Rows are points. Two turns around zero, p and q, are shown by what they do to some points. Write where each new point lands after one turn and then the other. Backwards means that the second turn is done in reverse. Each puzzle has new turns, and all numbers are rounded.
In the rows, zero is written as 128.

Turn p:
[153 117] => [148 109]
[167 176] => [181 160]
[100 109] => [ 95 120]
[ 91 110] => [ 87 124]
Turn q:
[110  98] => [100 107]
[ 95 133] => [ 99 145]
[179 152] => [184 131]
Where do these land?
q, then p: [ 85 157] => [116 178]
q, then p backwards: [153  87] => [151  86]
q, then p: [147 140] => [150 124]

Turn p:
[ 81 151 146  86] => [119 173 150  80]
[167 133 131 128] => [160 119 130 149]
[140  88 107 110] => [138  86 116 105]
[148 161 142 156] => [136 150 132 172]
[131 109 156 203] => [ 82 105 145 190]
[102 126  86  86] => [133 136  95  73]
Turn q:
[119 164 150 129] => [ 94 143 142 146]
[101 144 129 125] => [100 126 115 135]
[105  85  61  76] => [152 126  50  75]
[ 97 105 161 102] => [ 95 105 135  88]
[169 124 132 120] => [155 150 150 118]
[128 138  99 173] => [148 116 113 175]
[177 136 163 172] => [152 130 191 161]
Where do these land?
p, then q backwards: [ 89 106 154 150] => [102 147 174 122]
p, then q backwards: [166 134  90  90] => [146  87  80 125]
q, then p: [113 104 142  61] => [152 150 129  62]
p, then q: [114 113 109 153] => [126 105  98 129]
q, then p: [144 130 161 160] => [113 118 168 150]
q, then p backwards: [125 138 153 187] => [159 108 165 167]
q, then p: [146 171  87  95] => [145 179  86 146]

Turn p:
[130 117 127 125  81 159 112 137] => [127 121 114 130  86 110 102 152]
[153 174 102  73 132 125 127  91] => [140 154  82 112 111 143 134  64]
[173  91 127 143 104 101 179 104] => [154 110 171 151 113  76 150  92]
[154 153 139 140 127 164  73 171] => [162 148  98 111 137 133  77 175]
[117 146 154  95 180 143 156 137] => [147 144 123 114 136 177 179 135]
[ 66 117 159 177 108  81 176 111] => [ 58 137 188 140 143  92 173 141]
[ 93 144 101 151 176 161 100 163] => [117 115  85 139 178 165 119 172]
[124  85 127 154  91 100 117 172] => [117  84 162 108 131  89 100 157]
[142 125 116  95 153 118 113  67] => [130 139 128 147 118 165 118  64]
Turn q:
[159 122 112  90  87 157 133  89] => [110 156 109  98  88 171 107 106]
[ 81 147 108 184 133 120 150 168] => [123 117  98 162 189 102 168 139]
[101 126 180 166  84 150 100 148] => [101 119 109 172 136 132  95 193]
[170 128 127 109 186 112 140 198] => [199 104 153 100 120 117 183 153]
[126 154 133 156 100 141  98  82] => [117 164 109 161 128 126  78 118]
[ 81 108  94 130 178 140 118 134] => [138  74 120 113 170 107 123  96]
[155 120 150 100 155 120 160 100] => [137 133 180 120 110 158 137 104]
[104 176 167 110 117  94 144 125] => [106 173 172 124 160 121 130 155]
[176  70  81 107 111 118 109 109] => [122 112 103 101  50 118 131  89]
Where do these land?
p, then q: [123  99 124 142 141 129 114  88] => [126 117 122 173 135 129 100 130]
q, then p: [133 158 134 151 104  84 103 140] => [112 142 128  89 169  96 132 125]
p, then q: [120  96  99 145 113 150 155 122] => [102 105 116 162 115 113 156 124]
q, then p: [ 75  95 104  63 118  51 150  94] => [ 51 148 173  96  90 180 176 102]
q, then p: [118 199 175 121  97 162 117 147] => [160 142  76  93 172 151 115 173]
q, then p backwards: [ 83 166 162 150 144 111 158 169] => [110 129 143 194 171 120 156 153]
p, then q: [209 111 142 140 137 145 119 101] => [166 169 128 172  74 122 112 130]
p, then q backwards: [146 162 100 107 155 154 116 119] => [142 146  91 147 120 172 132 124]
q, then p: [146  67 112 133 143 166 119 172] => [151  57 137 148  92 106 118 125]

Turn p:
[ 86 112  83 129  62  91 101 165 130 150 130] => [137 182  95 116 114 100 102 176  82 139 173]
[111  87 178  59 156 171 118  95 132 144 121] => [130  79 182  81 126 171 175 131 134 105 164]
[190 179 141 169 163 127  99  70 142 100 134] => [133  93 134 151 111 135  70  93 196 110  73]
[104  96 140 132 127  96 150 156 136 172 125] => [113 124 141 131 142  92 149 165 108 163 154]
[138 150  85 148 149 108 140 102 144 132 121] => [133 123  90 117 133  96 116 126 165 133 103]
[196 149 106 119 168 126 130 142 156 104 164] => [192 122 139 152 133 111 132 115 150 112  65]
[149 114 165  81 142 177 184  65 144 111 137] => [137  93 159 118 133 143 189  62 176  98 154]
[107 137 124 146  72 100 116 178 137 126  65] => [ 79 180 117 128  76 101 118 153  84 138 126]
[ 91 111 160 113 162 214 146 101 143 117 119] => [100  77 123 126 133 182 191 119 142  83 146]
[145 153 124 145 153  83 132 125 143  74 173] => [147 132 137 154 169  90  89 107 137  91  91]
[122 108 133 152  84 132 121 154 121 154 139] => [130 141 121 160 112 132 121 146 102 154 164]
[133 100 101 154 119 110  94 154  40 126 108] => [126 132 104 107 133 156  80 117  60 188 115]
[ 92 167 124 117 107 128 133 157  96 154 127] => [107 184 122 123 148 154 133 154 126 149 136]
Turn q:
[119 177 100  92 182 123 144 117 126 130 113] => [166 101 103 129 163 144 113 125 122 158  76]
[136 142  96 162 144 134 154 151 101 130 157] => [156 130 119 140 129 157 172 162 106 131 134]
[ 62 118 107 130 167 146 108 116 138  98 106] => [122  86  88 118 168 116  98 163 149  97 123]
[126 121 117 104 168 168 135  88  90  94 111] => [175  77 150 124 175 132 108 124 132 106 133]
[ 97 167 150 150 100 172  76  60 158 109 107] => [ 92  99 129 189 120 126  63 112 135  62 108]
[207  81 128 134  74 105  86 169 180 157 171] => [112 173 117 132  31 109 168  83 165 155 181]
[ 95 132 144 152 166 100 151  61 126 102 111] => [108 102 133 151 200  94 141 122 117 102  95]
[150 122 170 123  88 104  82 168 127 139 173] => [127 206 121 136  85 108 116 113 126 134 167]
[119 151 110 134 177 123 140 128  71 139  51] => [162  82 161 117 152 104 114 186 105 155  79]
[136  97 126 130  95 126 157 149 145 171 147] => [ 89 140 135 111 106 152 155 121 124 160 158]
[142 102 111 103  68  91 146 156 114 154 162] => [114 159 122  84  91 135 154 100  83 154 163]
[120 154 133 129 132 134 152 132 133  73  85] => [138 123 144 104 142 134 125 139 143  86  73]
[154  99 173 121 103 139 133 170 157 167 171] => [101 187 141 129 103 153 137 112 159 163 175]
Where do these land?
q, then p: [161  84 128 153 144 100 113 105 112 122 186] => [147 127 121 163 184  87 113  96 161 145 130]
q, then p: [ 86 138  74 105 117 139  58 135 102  92 102] => [191 144 123  95  98 122  85 118  60 119 114]
q, then p: [104 104 124  91 104 178  88 131 104 126  84] => [171 121 170 118 106 149  95 152  85  96 151]
q, then p backwards: [ 72 132 109  83 155 166  74  84 113 182 172] => [106  86 112 214 103 123 102  95  77 135 180]
p, then q: [154 153 159 107 135 100 168 135 126  84 149] => [120 132 154 163 171  95 125 116 136 115  81]
q, then p: [ 69 119 122 112 109 127 110  59 114 160 135] => [133  86 106  98 177 155  78 144  94 133 148]
q, then p: [167 155 126 176 146 108 186 144 166 114  94] => [ 60 135 127 133  99  96 196 111 133 137 120]
q, then p: [132 101 124 123 155 100 185 159 142 131 129] => [127 136 139 109 147 115 194 140 158 139 122]
q, then p: [127 141  75 110  79 174 105 127  77 138 109] => [169 133 146 133 101 178 106  99  70 141 163]
p, then q: [118 126 164 164 130 156 173 131 172 107 120] => [ 82 123 122 122 161 124 173 150 117  83 124]
p, then q backwards: [170 139 135 156 121 136 148 160 168 120 143] => [169 161 135 169 143 116  99 109 137 129 130]
q, then p: [114 155 171 174 113 108 168 190 136 130 110] => [ 67 190 136 138 125 146 168 153 129 120  96]
p, then q: [135 110 116  81 111 101  68  93 138 161 148] => [161 180 122 122  89 126 108  79 157 145 157]
q, then p: [184 137 167 158 173  99 149 137 122 124 112] => [ 82 127 162 157 117  86 147 127 164 159  99]

Turn p:
[125 133  78 114 117 162 107 162 125 165 125 146] => [114 142  81 102 102 152 125 126 158 116 171 128]
[144 140 127 152 142 120 125 112 108 144  98 120] => [150 131 134 149 112 107 119 103 151 120 122 140]
[105 106 114 127 133 123 121 125 148 105 135 128] => [113 102 128 135 148 146 122 149 131 139 129 128]
[113 106 151 142 106 119 134 143 115 115 148 132] => [146 137 145 134 151 143 138 144 114 127 134  97]
[132 109 138 108 135 102 123 122 134 102 134 157] => [121 114 133 140 138 108 117 165 100 132 138 128]
[138 118  97 116 117 138 136 138 143 176 132 132] => [118 137 111  98 114 128 130 113 147 154 166 130]
[111 104 133 102  94 136 132 114 129 101 125 133] => [126 123 136 119 124 153  99 154 103 145 119 108]
[136 164 135 122 163 114 128 118 109 131 118 122] => [128 138 114 153 115  99 140 118 127 119 103 152]
[123 174 135 133 164 103 152 123 115 143 104 106] => [135 137 127 164 103 110 162 102 134 136  99 161]
[121 113 127 136  93 119 110 120 136 110 149 124] => [127 106 133 120 142 136 121 139 125 130 124  85]
[143 113 122 128 110 138 135 127 124 103 159 118] => [146 119 122  96 152 133 126 141 118 129 116 113]
[130 155 164 136 163 134 118 111 122 156 127 111] => [108 159 137 148 135 102 134  92 137 116 104 141]
[120 122 136 142 114 141 141 115 142 105 144 157] => [131 110 133 126 150 145 116 121  91 122 139 121]
[139 139 147 137 177 128 140 127 111 135  98 104] => [139 151 145 150 125 110 135 116 147 121 104 174]
[141 125 116 125  92 144 118 161 157 131 124 131] => [117 116 137  87 109 147 135 135 135 114 153 114]
Turn q:
[158 125 133 113 110 104 137 136 145 136 139 127] => [142 128 128 103 124 122 107 143 140 126 157 115]
[128 142  63 141 125  96 117 121 114 143 132 141] => [ 79 148  84 138 112 113 132 130 128 111 147 107]
[129 129 128 141 143 142 141 113 128 144 137 111] => [121 127 138 129 122 158 147 126 122 137 133 120]
[114 149 128 146 138 135 143 117 137  94 139 138] => [137 115 121 162 141 139 141 111 132 118 145 146]
[124 146 135  95 140 145 133 184 132 142 109 148] => [171 158  95 118 136 132 111 146 111 133  97 140]
[130 139 145 115 145 140 141 118 111 112 141 122] => [144 142 152 146 137 139 127 113 115 129 136 130]
[123 127 129 127 113 155 130 120 125 103 131 110] => [129 119 152 137 153 123 147 136 121 120 128 137]
[110 134 142 138 118 152 129 123 134 141 141 127] => [123 128 138 123 138 155 138 132 141 123 117 146]
[120 113 124 122 141 146 141 108 131 140  83 141] => [133 120 114 105 135 125 154  95 113 141 103 118]
[127  89 101 115 125  69 136 143 120 144 131 121] => [106 146 112 116 105  90 113 139 144 171 150 108]
[155  56 143 144 122 152 115 130 131 141 130 125] => [123 103 164  81  89 113 146 140 116 144 121 151]
[115 144 146 120 123 146 100 124 131 123 140 143] => [124 127 137 131 143 140 107 123 127 106 110 153]
[140 149 138 138 113  71 137 134 108 129 102 127] => [143 136 117 143 112 105 113 122 167 121 128  81]
[118 152 138 137 133 138  91 122 146  98 138 111] => [119  94 139 161 146 140 108 138 119 110 120 139]
Where do these land?
p, then q: [112 140 109 145  78 121 137 140 136  96  89 124] => [141 114 174  90 133 108 160 155 126 120 121 144]
p, then q: [118 140 132 109 137 113 137 144 128 149 149 133] => [126 156 111 139 133 142 143 129 144 135 140 119]
q, then p backwards: [137 135 112  99 140 124 146 117 141 102 130 134] => [133 119 127 144 131 128 142 117 124 139 151 164]
p, then q backwards: [119 111 113 141  95 123 141 121 144 119 141 139] => [144 127 134 120 144 124 139 111 160 131 121 103]
p, then q: [126 116 147 130 134 159  31 101 144 142 115 138] => [ 90  68 128 182 162 121  89 137 135 144 103 153]
p, then q backwards: [157 109 119  91 132 133 139 138 120 130 123 109] => [129  97 133 115 110 129 131 164 130 151 134 135]
p, then q backwards: [116 136 136 138 137 116 138 127  77 151 131 141] => [123 154 120 121 147 117 159 149  99 110 123 139]
p, then q: [113 111 154 140 132 119 133 140 113  81 134 130] => [168 125 138 149  96 125 140 136 111 129 110 131]
q, then p: [124 136 112 129 135 149 141 139 127 135 135 133] => [142 132 108 124 123 138 135 120 117 121 132 142]
q, then p backwards: [130 118 186 113 144 134 134 135 109 136 115 146] => [146 127 141 143 113 145 160 105 107 130 101  96]
q, then p: [144 131 107 145 134 119 116 131 147 148 127 135] => [131 122 111 113 125 155 124 147 137 138 128 114]
p, then q: [119 136 119 147 148 123 136 110 142 144 129  92] => [123 105 112 103 129 147 138  97 134 142 126 120]
p, then q: [149 146 118 137 118 129 135 122 136 132 145 109] => [127 128 130 110 142 117 128 112 120 144 141 107]

Turn p:
[149 120 153 127 125  91 111 105 124 122 169 184  94 102] => [149 145 169  82 130 127 126 115 130 130 139 122  69 168]
[117 156 106 145 102  92 158 113 179  89 107 131 127 167] => [ 84 153 108 158 103  89 176  98 160 134 114 135 119 143]
[141 118 115 102 137  89 108 121 146  69 120 141 150  82] => [137 134 147 111 168 118 130  64 158  93 107 148 127 144]
[155  89 156  95 179 127  89 202 105 132 129 166  85 101] => [153 120 154 106 221 149  82 179 130 126 106 117 101 162]
[112 145 146 131 156 148 160  78 114 130 111 109 136 161] => [ 93  89 106 137  86 167 142 114 118 138 129 110 137 127]
[116 117 123  68 143 120  59 187 112 127 165 102  81 104] => [173 134  94  74 186 125  98 185 134  86 127 154 138 164]
[176  98 131 191 158 160 115  99 109 149 140 121 147 169] => [137 120 137 172  99 146  83 109  64 175 136 111 139 154]
[195  86 164  88 141 113 133 154 137 115 180 142 117 103] => [212 107 156 133 169 130 125 126 147 123 127 108  92 172]
[ 79 176  95 148  82 183 158 132 114 111 108 105 109 116] => [100 166 111 143  76 145 151 164 127  87 104 150 143  68]
[118 131  88 118  89 145 147  99 115 155  88 124 139 156] => [100 101 111 134  87  87 126 129 111 129 112 128 131  78]
[129 132  99 169 172 152 162 109 128 192 143 123 146 139] => [121 121 121 148 124 145 155 126  48 164 154 103 140 104]
[100  87 156  99 124 148  93 153 159 126 149 150 109 101] => [149 119 139 120 168 139 111 157 150 118 157 184  95 134]
[147 183 137 159 124 151 132 104 138 170  95 106 170 151] => [118 137  97 138  91 143 127 105 123 194 125 107 159  82]
[100 149 126 126  88  76 152 128 129  75 136 156 189 150] => [103 130 179 123 100  87 177  98 180 128 119 144 168 145]
[ 85 133 125 155 101 126 144 137 110 156  79  60 122 116] => [ 90 145  92 143 112 125 108 149 139  95 164  99 165  74]
Turn q:
[164  98 101  85 147 120  86 135 128 108 136 164 132 116] => [142 116 114  85 121 122 125 150 199 124 137 151 111 118]
[114 103 154 127  62  88 127 137 113  87 145 151 145  96] => [125  81 162 156 115 132  90  80 172  94 115 127 141 119]
[ 87 190 145 104  96 105 119 143 130 137 131  96  85 138] => [109 156 171 159  81 142 119 153 101 115  98 143 155 167]
[149  94  92 139 132 184 121  97 126 146 184 141 135 138] => [141 129 105  84 140 125 110 112 130 144 201 105  99 155]
[140  91 125 145 193 142 148  88 157 176 139 163  93 150] => [ 93 137 104  94 182 122 139 133 114 186 139 138  63 147]
[ 97 178  86 176 160 140 199 174 144 129 158 129 134 187] => [132  99  73 173 130 112 166 134  41 128 160 171 134 176]
[183 109 136 164 134 160  93 118 128 116 108 145  97 151] => [180 143 124 118 164 173 120 143 137 140 134 123  79 115]
[ 81 154 146  80  69 106 176 163  95 122  80 106 123 139] => [115  89 152 142  58 130 120 127  80 104  57 119 167 118]
[186 118 105 151 138 100 109  83 121 128 136 143 125 101] => [154 153 129 139 141  99 107 119 174 165 149 134  92 101]
[108 175 153 115 104 111 170 185 141 194 109  78 150 158] => [102 102 152 174  93 122 182 169  71 143 106  86 173 147]
[140  99 116 140 139 147 114 108 195 103 142 143 146 126] => [141 139  93 116 170 125 146 102 171 117 133 116 112 165]
[ 93 225 165  99 126 139 183 139 121 166 103 122 163 153] => [128 121 177 127  99 103 194 125  43 143 100 138 185 142]
[173  88  95 133 157 156 118 105 143 131 119 117 111  71] => [123 175  87 106 127 127 136 116 168 136 150 104  80  92]
[135 105 152 122 133 125 117 113 111  62 138 102 120 107] => [133 146 137 125 144 117  95 120 146  63 121 128 113 101]
[ 88 144 175 115 124  98 135 176  91 127 144 107 158 137] => [ 96  87 169 151 126 123 129 152 104  90 129 136 180 114]
[117  95 106 132 115 103  75  89 108 102  96 109 145 127] => [148 148 109 120 146 125  64 131 166 131 105 115 163 103]
[119 112 125 152 146 152  87 124 124 143 109 161 113  81] => [112 156 119 109 141 179 130 106 157 153 144 144 128  98]
Where do these land?
q, then p: [127 126 116  94 192 145  60 114  96 144  91 131  99  82] => [153 141 119  75 170 148 179 151 160 139 101 165 120  66]
p, then q: [111 137 129 183 140 148 128  54 125  96 136 185 151 140] => [124 119 189  93 129 163  88  75  81 154 111 118 135 146]
q, then p: [148  36 101 125 133 146 116 209 138 133  98 179 133 139] => [153 100 108 196 180 106 130 149  78  75 128 180  91  94]
q, then p: [126  90 163 132 173 174 164 160 133 166 124 144  95 115] => [111  98 124 123 128 166 153 185 103  62 135 129 109 111]
q, then p: [112 117 187 135  99  91 101  87 120 138 135  82 174 136] => [120 126 108 128 151 171 100  89 163 153 170 117 188 152]
q, then p backwards: [118 151  95 111 135 159 146 112  92 156 144 116 131 136] => [116 136 110 152 117 118 104 100 109 173 157 124 130 143]
p, then q backwards: [ 85 148 198 144 138 120 166 132 172 128 140 105  91 149] => [152 112 100 145 139 142  92 187 178 170 161 127 107 101]
q, then p backwards: [106 129  51 108 122  73 177 123 152 116 125  95 114 124] => [148 131  88 135  86 125 113 110 145 110 100  92 101 208]
p, then q backwards: [161 155 133 134  92 145 141 107 125 106  93 135 135 107] => [143 121 131 119  97 115 132 114 122 111  87 128 109  80]
q, then p: [105 130  98 142 141 166 108 199 129  99 132 121 118 172] => [149 124 164 170 127 116 131 155  92 113  66 163 152 138]
p, then q: [176 121 110  92 134 136 126 101  83 142 129 145 126 185] => [130 100 121 124 118 143  80 168 141 151  91  81 130  93]
q, then p: [106 124  98  63 119 102 128 118 120  59 173  98 145 112] => [115 147 137 115 127  72 133  82 190 116 111 173 138 177]
p, then q: [150 160 114 125  90 145  76 111 140 135 150 103 121 111] => [177 138 143 119  79 116 135 128 166 158 132 143 124 132]
p, then q: [102 105 157 133  84  89 110 142 103 141 139 148 137  98] => [107 125 182 133 139 117 147 145 166  89 127 136 129 161]
p, then q: [185 161 168 209 116  90 165 143 169 112 127 112 133 131] => [149 192 150 192 138 110 152 126  71 161 145  92 137 171]
q, then p backwards: [130 158 131 119 140 119 135 137 151 177 112 147 144 109] => [115 166 128 137 131 120 154 133 148 133 138 154 159 158]
